Every row gives one point. A path goes straight from each point to the next, and from the last back to the first. The post is the endless flat space through its rows: a point in 2 columns, a line in 3, a plane in 4, and so on, so that a path can go around it. How many times does the path go around the post? Going back the other way cancels.

Post (2 x 3):
| -0.9 |  3.7 | -0.2 |
|  5.0 |  0.1 | -2.7 |
Path (23 x 3):
|  3.4 |  1.6 | -8.5 |
| -0.2 | -1.0 | -1.8 |
|  0.0 | -1.9 |  3.8 |
|  4.2 |  2.3 |  4.3 |
|  3.2 |  8.0 | -2.6 |
|  2.0 |  2.9 | -3.0 |
|  8.5 | -6.4 | -8.5 |
| -3.3 |  2.6 |  1.4 |
|  4.2 | -0.6 |  1.5 |
| 12.4 |  1.2 | -3.9 |
|  0.8 |  7.1 | -2.8 |
| -1.5 |  3.3 | -5.8 |
| -0.1 |  0.7 | -0.4 |
| -3.9 |  4.8 |  2.6 |
|  3.8 |  2.4 | -0.5 |
|  6.7 |  0.7 |  0.7 |
|  8.4 |  5.3 | -2.3 |
|  6.6 |  5.2 | -6.4 |
| -1.4 | -1.1 | -5.2 |
|  2.7 | -2.3 | -2.3 |
|  2.8 | -2.4 |  2.3 |
|  9.4 |  3.3 | -1.6 |
|  5.8 |  3.8 | -3.4 |
Times around: 4

Post (10 x 11):
|  3.2 |  4.8 | -4.3 | -4.5 |  1.4 | -5.3 | -4.8 |  5.0 | -3.7 | -4.6 |  0.1 |
| -2.2 | -1.3 | -2.1 | -5.0 |  2.8 | 10.2 |  0.1 | -9.6 | -0.7 | -4.4 |  1.1 |
| -4.0 |  2.1 | -2.7 | -0.5 |  5.6 | -0.6 |  0.6 | -2.9 |  6.7 | -6.6 |  1.5 |
|  0.2 | -3.6 |  1.4 |  1.8 | -4.0 |  0.7 | -2.4 | -1.1 | -5.0 |  1.2 | -1.5 |
|  1.0 |  2.1 |  5.7 | -1.6 | -6.3 |  2.2 |  3.3 |  1.5 |  4.2 |  2.8 | -3.0 |
|  3.5 | -2.8 |  2.1 | -0.8 |  1.5 |  3.6 |  1.7 | -3.6 | -4.3 |  0.1 | -5.5 |
| -0.5 | -3.8 | -2.6 | -6.2 | -1.0 | -4.9 | -6.1 |  5.3 |  1.4 |  3.2 | -1.8 |
| -1.6 |  0.9 | -3.4 |  1.7 | -7.3 |  0.8 |  4.2 | -2.9 | -3.6 | -2.1 | -4.4 |
| -0.2 | -1.0 | -0.3 | -2.6 | -2.2 |  2.5 |  7.4 |  3.8 |  4.0 | -4.1 |  1.1 |
|  5.7 | -5.7 | -2.4 | -0.5 | -7.4 |  3.1 | -2.5 | -7.2 | -0.9 |  1.3 | -3.5 |
Path (21 x 11):
|   0.0 |  -1.8 |   0.5 |  -9.0 |   9.5 |  -5.8 |   3.4 |   3.4 |  11.8 |   0.4 |  -5.1 |
|  -4.5 |   3.0 |  -0.5 |  -6.3 |  -2.5 |   3.4 |   1.2 |  -2.2 |   2.8 |   0.9 |   0.4 |
|  -4.3 |   3.6 |   5.5 |   5.8 | -10.4 |   0.4 |  -4.9 |  -7.2 |  -1.4 |   2.3 |   0.8 |
| -10.9 |   1.5 |  -7.2 |  -4.0 |  -6.3 |   2.4 |  -5.5 |  -4.9 |   3.2 |  -6.1 |   0.6 |
|  -0.4 |   2.8 |  -4.1 |  -6.0 |  -3.0 |   7.5 |   1.6 |   1.8 |   2.9 |  -2.7 |  -0.4 |
|  -3.0 |   5.6 |  -2.1 |   0.4 |  -1.7 |  -1.5 |   4.0 |  -0.7 |   3.4 |   3.7 |  -0.7 |
|   5.6 |  -7.6 |  -6.5 |  -6.9 |   2.4 |   0.5 |  13.5 |  -0.3 |  -8.6 |  -3.4 |  -8.4 |
|   5.5 |   9.7 |   5.7 |  -4.2 |   1.7 |   2.7 |  -5.6 |  -5.1 |  -4.9 |  -5.7 |  -0.6 |
|   1.4 |  -0.7 |  -0.8 |   2.9 |  -5.0 |   1.6 |   3.0 |  -2.3 |  -3.3 |  -0.7 |  -8.3 |
|   3.0 |  -2.5 |  -6.7 |  -0.2 |  -5.0 |  -5.3 |   2.0 |   4.9 |  -9.5 |   4.0 | -10.8 |
|   6.4 |  -2.8 |  -2.8 |   4.2 |  -7.1 |   2.0 |   4.9 |  -6.1 |  -0.1 |   2.7 |  -0.5 |
|  -1.8 |  -5.4 |   3.0 |  -2.6 |  -3.5 |  -0.4 |  -0.2 |  -3.0 |  -6.6 |  -0.4 |  -2.7 |
|  -0.2 |  -8.4 |  -2.7 |  -0.3 |  -3.7 |   2.6 |  -0.4 |  -5.7 |  -8.9 |   2.9 |   0.7 |
|   5.4 |  -2.4 |   1.0 |  -3.2 |   2.2 |   3.6 |   4.2 |  -1.3 |   6.5 |  -0.8 |  -0.9 |
|   2.6 |  -1.0 |  -4.4 |  -2.4 |   0.7 |   5.4 |  -1.3 |  -7.4 |   4.6 |  -1.6 |  -4.1 |
|   0.6 |  -9.9 |   0.7 |   4.5 |  -2.4 |   1.2 |   3.3 |  -2.6 |   2.4 |  -1.7 |  -5.8 |
|   1.9 |   3.3 |   0.8 |   1.5 |   3.7 |  -1.0 |   2.4 |  -5.5 |  -5.0 |  -6.6 |  -3.8 |
|  -0.6 |   0.2 |  -3.4 |  -1.4 |  -4.0 |  -1.3 |  -4.8 |  -2.9 |   3.9 |   0.0 |   2.7 |
|   4.8 |  -2.4 |  -3.1 |  -0.7 |   1.7 |  -1.0 |  -5.1 |   2.5 |  -0.3 |  -0.8 |   1.3 |
|  -5.4 |  11.9 |   2.7 |  -5.3 |  -6.4 |   7.9 |   1.9 |  -2.5 |   2.5 |  -3.7 |  -0.4 |
|   6.2 |  -0.8 |  -5.3 |  -8.1 |   3.2 |   3.0 |  -3.1 |  -7.9 |   2.9 |  -4.7 |  -4.8 |
Times around: 0

Post (17 x 18):
|  -4.6 |   4.3 |   0.0 |  -3.9 |  -4.1 |   5.8 |   3.2 |  -6.1 |  -1.2 |  -3.3 |   0.3 |   1.0 |  -3.7 |   0.7 |   5.3 |  -2.0 |  -1.9 |  -0.1 |
|   4.6 |  -4.4 |  -2.9 |  -1.6 |   2.2 |  -1.7 |   9.8 |  -2.5 |   0.5 |  -0.1 |   1.3 |   3.3 |   5.0 |   1.2 |  -3.2 |   6.2 |  -3.7 |  -1.1 |
|   1.9 |   5.2 |  -3.5 |  -3.2 |  -0.9 |   0.4 |  -1.3 |  -1.2 |  -0.8 |   2.7 |   3.5 |  -4.9 |  -0.3 |  -4.1 |  -2.7 |   6.1 |   6.7 |  10.4 |
|   4.9 |  -0.5 |   0.1 |   2.0 |   0.3 |   1.1 |   4.6 |   0.0 |   1.6 |  -5.2 |   1.1 |  -3.7 |   3.6 |  -0.1 |   5.2 |   3.5 |  -0.6 |   3.5 |
|   5.5 |  -1.0 |  -1.3 |   2.1 |   4.6 |   3.6 |   0.8 |  -0.3 |   0.9 |  -3.1 |   2.8 |   0.0 |   4.5 |   1.0 |   5.2 |  -6.2 |  -3.7 |   0.5 |
|   1.2 |   4.1 |   5.3 |   0.1 |  -2.3 |   4.5 |   5.5 |   1.3 |   3.2 |  -4.9 |   3.4 |   2.2 |   8.8 |  -0.8 |   0.8 |  -4.7 |  -2.1 |   2.4 |
|   5.9 |   1.7 |   4.1 |   5.0 |   2.9 |   4.8 |   2.4 |   2.5 |  -4.3 |  -1.5 |   1.9 |  -4.3 |   1.4 |   1.2 |   3.5 |   2.4 |  -3.7 |  -2.5 |
|  -3.7 |   0.2 |   0.9 |  -2.3 |   5.7 |   2.8 |   4.6 |  -1.6 |  -1.5 |  -5.8 |  -2.0 |   4.3 |   4.8 |  -2.3 |  -1.1 |  -2.1 |  -1.6 |  -0.7 |
|   2.1 |   2.8 |   2.6 |   5.8 |  -0.4 |  -4.2 |   4.5 |  -4.6 |  -2.8 |  -1.3 |   3.7 |  -0.5 |  -2.9 |   2.6 |   3.6 |  -0.1 |  -1.4 |  -0.1 |
|   6.3 |  -0.9 |   4.1 |   4.7 |   3.2 |   7.0 |  10.1 |  -2.7 |  -1.1 |  -0.8 |   1.9 |   0.0 |   2.5 |  -6.0 |   3.5 |  -1.3 |   1.0 |   0.4 |
|   3.8 |   2.3 |  -1.9 |   1.0 |   1.5 |   0.4 |  10.0 |   3.6 |  -1.4 |   0.0 |   7.9 |  -1.5 |  -4.8 |  -4.9 |   0.5 |  -6.9 |   2.5 |  -0.8 |
|   7.3 |  -5.1 |   2.7 |   7.4 |   1.4 |   4.9 |   2.4 |   0.6 |  -1.6 |  -6.7 |   2.4 |  -1.3 |   4.3 |   3.1 |  -1.3 |   3.6 |  -1.7 |   0.2 |
|  -0.6 |  -2.3 |  -1.7 |   4.5 |  -6.0 |  -1.6 |   4.2 |   6.8 |  -0.1 |   2.5 |   3.0 |   6.6 |   0.9 |   3.8 |   2.2 |   3.6 |  -0.8 |  -2.1 |
|   1.0 |   0.9 |   4.2 |   6.3 |   1.6 |  -0.7 |   0.8 |  -3.5 |   2.9 |  -3.7 |   1.1 |  -1.9 |  -1.3 |  -0.5 |   4.0 |  -0.4 |  -5.3 |  -2.5 |
|   1.8 |  -9.0 |   5.2 |   4.7 |  -1.0 |  -1.3 |   2.8 |   8.1 |  -2.3 |   4.5 |   9.1 |   3.9 |  -4.8 |   2.1 |   3.2 |   0.1 |  -0.1 |  -3.2 |
|   1.7 |   5.0 |   3.7 |   3.3 | -10.3 |  -3.8 |  -2.0 |   5.9 |  -3.8 |   8.6 |  -6.5 |  -4.1 |  -3.6 |   3.5 |  -5.0 |   3.5 |   1.3 |   9.1 |
|   4.2 |   7.8 |   3.9 |   0.2 |  -1.1 |   0.9 |  -0.7 |  -1.8 |   2.0 |  -4.5 |  -0.5 |   1.3 |  -2.0 |  -1.3 |   4.6 |  -1.1 |   0.8 |   0.3 |
Path (31 x 18):
|   2.9 |   1.5 |   0.5 |   4.0 |  -1.6 |   6.2 |   3.1 |   2.0 |  -0.2 |   7.0 |  -1.5 |  -3.4 |   0.8 |   3.7 |   6.8 |   1.1 |  -4.5 |  -3.1 |
|   3.6 |  -1.5 |   1.3 |   4.2 |  10.4 |   2.3 |   4.6 |   2.2 |   0.2 |  -5.3 |   4.3 |  -6.5 |   1.8 |   0.0 |  -4.5 |   8.0 |  -2.9 |   1.0 |
|   5.3 |  -1.9 |   6.3 |   7.8 |   4.7 |  -0.8 |   7.5 |  -3.0 |  -3.4 |   2.1 |  -2.4 |   0.4 |   3.3 |  -0.6 |   0.0 |  -1.9 |  -4.6 |   4.0 |
|  -1.5 |   3.1 |  -2.8 |   3.3 |   2.7 |  -2.4 |   0.0 |   0.4 |  -0.5 |  -3.3 |  -1.7 |  -4.0 |  -5.3 |  -2.8 |   6.8 |  -3.6 |  -2.6 |  -0.5 |
|   3.6 |  -6.1 |   2.0 |   3.0 |  -3.4 |   4.0 |   5.7 |   3.8 |  -4.6 |  -1.7 |   1.2 |   2.6 |   2.2 |   3.3 |  10.0 |   2.5 |  -1.8 |  -6.1 |
|  -0.7 |   0.5 |   4.4 |   6.9 |   1.7 |  10.9 |   2.2 | -11.9 |  -6.8 |  -3.4 |   5.1 |  -4.2 |   1.2 |   4.7 |   2.8 |  -2.0 |  -4.1 |  -3.7 |
|   1.9 |  -0.6 |  -2.3 |   1.0 |   3.6 |   4.2 |   5.8 |  -3.4 |  -1.5 |  -1.4 |   4.3 |  -1.3 |   1.3 |   2.3 |  -0.3 |   2.8 |  -3.2 |  -1.1 |
|   4.6 |   4.5 |  -5.5 |   6.0 |  -4.2 |  -3.1 |   8.1 |   6.6 |   3.6 |  -1.3 |   5.7 |   8.0 |  -0.6 |  -0.2 |   5.9 |   5.8 |   4.2 |  -1.2 |
|   0.5 |   9.8 |   4.6 |   3.8 |  -9.6 |  -1.4 |   3.1 |  -5.4 |  -4.6 |  -5.5 |   6.0 |   1.6 |  -3.3 |   2.3 |   1.2 |   3.9 |   0.7 |   1.4 |
|  11.6 |  -7.0 |   5.4 |   5.7 |  -7.0 |   2.6 |   3.9 |  -2.9 |   4.3 |   1.2 |  -2.8 |  -1.0 |  -1.1 |  -5.4 |  -3.3 |   5.8 |  -0.2 |  -0.7 |
|  -2.4 |   3.0 |  -3.3 |  -4.5 |  -2.9 |   9.2 |   3.3 |  -5.1 |  -5.1 |  -3.2 |  -4.8 |   0.2 |  -6.8 |  -1.6 |   9.4 |  -0.9 |   6.7 |   1.9 |
|  -3.6 |   8.3 |  -8.3 |  -1.7 |   5.1 |  -2.8 |   2.2 |  11.7 |   0.8 |  -3.8 |   4.1 |  -5.9 |  -6.3 |  -2.8 |   0.1 |  -2.3 |   0.1 |  -5.2 |
|  -3.0 |   3.3 |   8.4 |   1.6 |   3.5 |   0.5 |   8.6 |   3.2 |   1.6 |   0.6 |   4.1 |   0.7 |   1.3 |  -1.8 |   3.9 |  -0.4 |  -1.6 |   4.7 |
|   0.7 |  -4.1 |   3.2 |  -9.2 |  -1.3 |   8.2 |   3.4 |   3.1 |  -5.3 |   8.2 |   0.2 |   4.7 |   1.5 |  -0.2 |  -1.8 |   0.3 |  -5.1 |   3.9 |
|   0.2 |  -4.6 |  -2.4 |   4.4 |  -5.6 |   1.5 |   5.8 |  -0.4 |  -1.4 |  -9.6 |   6.5 |   1.2 |   1.5 |  -3.8 |  -4.6 |  -7.0 |   4.8 |   2.4 |
|   5.1 | -11.7 |  -1.0 |  -1.1 |   2.6 |   2.7 |  -1.0 |  -3.0 |   2.3 |   0.5 |   8.0 |   5.9 |  -1.7 |  -0.7 |   1.6 |  -3.5 |   3.4 |   1.8 |
|   3.4 |   0.5 |   0.7 |   8.2 |   2.2 |   9.6 |   3.9 |   1.6 |  -3.1 |   1.6 |   3.5 |  -1.5 |   4.3 |   6.4 |   1.9 |  -2.5 |  -2.2 |  -2.0 |
|   1.4 |  -7.3 |   4.4 |   4.9 |   4.9 |   6.6 |  -5.5 |  -3.7 |  -0.5 |   3.4 |  -0.7 |   0.3 |  -3.8 |   6.5 |   4.4 |  -7.9 |  -6.0 |   6.0 |
|   1.3 |  -4.3 |   3.8 |   6.4 |   2.5 |   4.2 |   3.8 |   2.9 |  -2.9 |   0.2 |   3.8 |  -1.7 |   3.4 |   6.8 |   6.0 | -10.5 | -13.8 |  -0.2 |
|   0.2 |  -4.3 |   3.5 |   0.7 |  -6.0 |  -1.8 |   4.5 |   6.1 |  -4.6 |   9.3 |  -3.2 |   2.9 |  -6.2 |  -2.5 |   2.3 |  -2.5 |   0.2 |   1.3 |
|   2.8 |  -5.0 |   7.9 |   6.9 |   4.0 |  -2.7 |  10.4 | -12.5 |  -6.9 |  -2.4 |  11.8 |   4.0 |   5.7 |  -2.7 |   2.2 |  -1.2 |   1.6 |   4.1 |
|   1.3 |   3.6 |   2.0 |   3.3 |   0.1 |  -2.3 |   3.8 |   4.2 |  -8.5 |   2.3 |  -0.6 |  -1.1 |   0.0 |   3.1 |   3.2 |   4.8 |  -5.0 |   0.4 |
|   0.4 |   2.7 |  -1.0 |   5.6 |   4.3 |   3.6 |   0.3 |   1.7 |  -3.8 |  -1.6 |  -2.3 |   2.4 |   4.0 |   0.2 |  -4.4 |   2.6 |  -3.1 |   1.6 |
|   6.0 |  -4.3 |   3.6 |   6.5 |  -7.1 |   1.4 |   8.7 |  -1.2 |  -0.9 |   0.2 |   4.8 |   3.3 |   8.3 |   1.0 |   1.3 |   9.4 |  -2.7 |   4.9 |
|  -0.7 |   3.6 |  -5.8 |  -1.5 |  -7.1 |   4.1 |   8.2 |   2.5 |  -3.4 |   5.8 |  -3.2 |   7.5 |  -4.8 |  -4.2 |  13.9 |   0.8 |   0.8 |  -8.9 |
|   0.7 |  -2.5 |  -0.7 |  -5.1 |  -5.6 |  -1.7 |   8.0 |   1.3 |   1.2 |  -0.2 |   2.4 |  -4.3 |  -3.0 |  -1.3 |  -7.9 |   1.9 |   2.7 |   0.6 |
|   5.3 |   0.1 |   0.0 |   6.2 |   3.8 |   9.4 |   0.9 |  -5.2 |   9.3 |  -6.9 |  -0.6 |   1.0 |  -2.5 |  -3.2 |   0.3 |  -7.5 |   2.3 |   1.1 |
|   0.5 |   5.1 |  -1.8 |   6.0 |  10.5 |   7.3 |  -0.2 |  -3.0 |  -1.2 |  -0.5 |  -2.1 |   0.4 |   1.4 |  -1.5 |  10.3 |  -2.8 |  -3.1 |   2.4 |
|   5.0 |   5.4 |   4.3 |   0.1 |  -3.7 |  -2.2 |   4.9 |   3.7 |   5.9 |  -0.9 |  -2.5 |  -1.1 |   4.7 |  -3.4 |   4.3 |   3.4 |  -3.4 |   2.7 |
|   2.0 |  -8.4 |  -3.0 |  -1.7 |  -1.8 |   4.2 |   5.0 |  -0.6 |  -4.8 |   1.2 |   5.1 |  -6.4 |   3.4 |   5.3 |   2.9 |   2.5 |  -6.3 |   3.5 |
|   7.6 |   3.2 |   8.9 |   2.9 |  -5.6 |  11.0 |   4.1 |   3.9 |  -3.3 |   0.0 |   4.8 |   2.0 |   4.7 |   1.2 |   6.8 |   4.0 |   0.7 |  -3.6 |
Times around: 5
